Each point is reached from the start by the listed moves, each made 0, 1 or 2 times, or once backwards (-1), plus a little noise. Is the number of moves made odd or even? Then give how often each move was made.
In the rows, zero is written as 128.

Moves:
(1): [208 147 132 120]
(2): [ 99 188 102 161]
Start: [110 143 145 135]
Points:
[161 220 128 157] => even (1, 1)
[200 161 152 123] => odd (1, 0)
[142  82 168 100] => odd (0, -1)

Moves:
(1): [171 127 142 141 131 141]
(2): [113 158 129 145 131 144]
(3): [116 128 171 123 117 114]
(4): [106 109 135 157 114 117]
Start: [158 152 161 127 143 106]
Points:
[ 98 149 231 104 121  71] => odd (-1, 0, 2, 0)
[126 147 229  57 126  58] => odd (-1, -1, 2, -1)
[236 210 148 193 172 177] => odd (2, 2, -1, 0)
[103 105 152 127 124  66] => odd (-1, -1, 0, 1)

Moves:
(1): [166 117 142 113 133 122 136 119 133 130]
(2): [133 155 124 125 132 128 137 125 129 144]
(3): [120 139 157 125 127 123 134 128 127 119]
(4): [136 127 129 158 126 117 128 128 120 132]
(5): [126 124 136 117 172 139 116 123 131 132]
(6): [127 117 144 145 123 172 113 110 127 132]
(7): [120 116 128 136 136 131 158 129 132 133]
(8): [136 123 126 126 128 138 126 176 131 126]
Start: [122 115  96 132 122 141 100 139 121 107]
Points:
[148 165 102 170 136  93 165 249 117 135] => odd (0, 2, 1, 2, 0, -1, 1, 2)
[149 156  86 196  68 201  66  52 104 154] => odd (0, 2, -1, 1, -1, 2, -1, -1)
[179 123 193  79 193 213 176 190 154 133] => odd (2, 2, 2, -1, 1, 1, 2, 2)
[164  71 124 175 162 220  62  40 115 135] => odd (1, 0, -1, 1, 1, 2, 0, -1)

Moves:
(1): [155 133 135 105 119 118 134 127 132 121 123]
(2): [138 152 126 131 141 135 119 127 134 140 142]
(3): [132 140 171 129 135 153 128 112 114 124 136]
(4): [145 123 122 147 116 130 116 130 120 118 119]
(5): [142 116 124 136 155 126 140 134 131 137 117]
(6): [130 119 117 129 119 143 142 120 125 138 123]
(7): [140 137 117 137 125 140 147 132 138 112 136]
(8): [123 130 139 124 127 138 123 173 128 139 130]
(9): [133 117 143 143 107 133 123 132 156 143 125]
(10): [136 133 128 149 117 113 148 130 108 154 131]
(11): [133 112 128 126 130 132 129 128 117 131 142]
Start: [117 131 114 147 130 117 132 133 144 121 102]
Points:
[218 158 181 158 135 224 122 154 132  55 151] => even (1, 1, 2, 2, 0, 0, 2, 1, 0, -1, 2)
[184 127 225 134  42 160 105 206 174 141 116] => even (2, 0, 1, 1, -1, 0, 0, 2, 2, 0, 1)
[121  93 143 216 161 121 190 240 131 249 119] => even (-1, 0, 0, -1, 2, 0, 0, 2, 1, 2, 1)
[155  65  20 149 191 114 149 108 140  95  68] => odd (0, 0, -1, 1, 2, 1, 0, -1, -1, -1, 1)
[ 95  97 148 183 101 197 145 196 107 142  87] => even (-1, -1, 1, 1, 0, 2, 0, 2, 0, 0, 0)

Moves:
(1): [138 118 124 130 136 139 123 120 127 114 123 129 130 119 136 130]
(2): [138 147 133 118 132 139 124 130 124 116 141 135 120 131 126 136]
(3): [118 129 158 124 125 135 130 127 145 124 117 130 127 140 122 109]
(4): [125 130 141 146 136 124 123 129 126 128 138 123 126 120 132 130]
(5): [131 126 129 140 149 140 134 144 124 127 118 117 123 137 117 129]
(6): [107 121 126 130 118 144 129 120 139 132 142 139 127 125 125 138]
(7): [128 127 132 127 108 129 157 132 129 127 126 132 124 125 142 126]
(8): [127 118 129 126 121 132 122 147 116 125 126 141 132 120 125 124]
(9): [133 126 119 130 132 117 115 139 148 128 121 146 109 127 128 119]
(10): [137 119 131 132 122 133 129 126 124 151 123 132 127 119 125 137]
(11): [127 117 139 121 144 117 130 141 140 136 142 114 146 138 136 144]
(12): [135 127 131 128 141 132 137 111 109 136 129 147 128 135 130 125]
(13): [127 140 116 131 131 128 132 125 135 124 125 138 149 122 136 128]
(14): [133 126 128 130 119 131 115 127 129 140 124 119 136 155 145 120]
Start: [152 130 130 126 146 138 135 122 143 105 136 123 133 122 126 117]
Points:
[147 158 155 134 155 148 124 141 249  34 178 191 127  55 170 136] => odd (2, 2, 1, 2, -1, 1, 1, 0, 2, 0, 1, -1, 2, -1)
[122  71 102 195 143 172  52 144 187 112 133 168 180  65 154 123] => even (2, -1, 0, 2, 0, 2, -1, 2, 1, 1, 0, -1, 2, 1)
[221  53 151 151 182 116 152 105 118 176 137  72 158 129 196 163] => odd (2, -1, -1, 1, 0, -1, 1, -1, 0, 2, 2, 1, -1, 1)
[181 109 190 130 233 188 185 175 188  75 111 176 168 116 132 125] => odd (2, 1, 2, 0, 2, 0, 1, 1, 1, 1, 2, 1, 2, -1)
[177 129 118 156 198 138 168 143 186 136  53 130 141 110  95 103] => odd (0, -1, 1, -1, 2, -1, 0, -1, 1, 2, 0, 0, 2, -1)
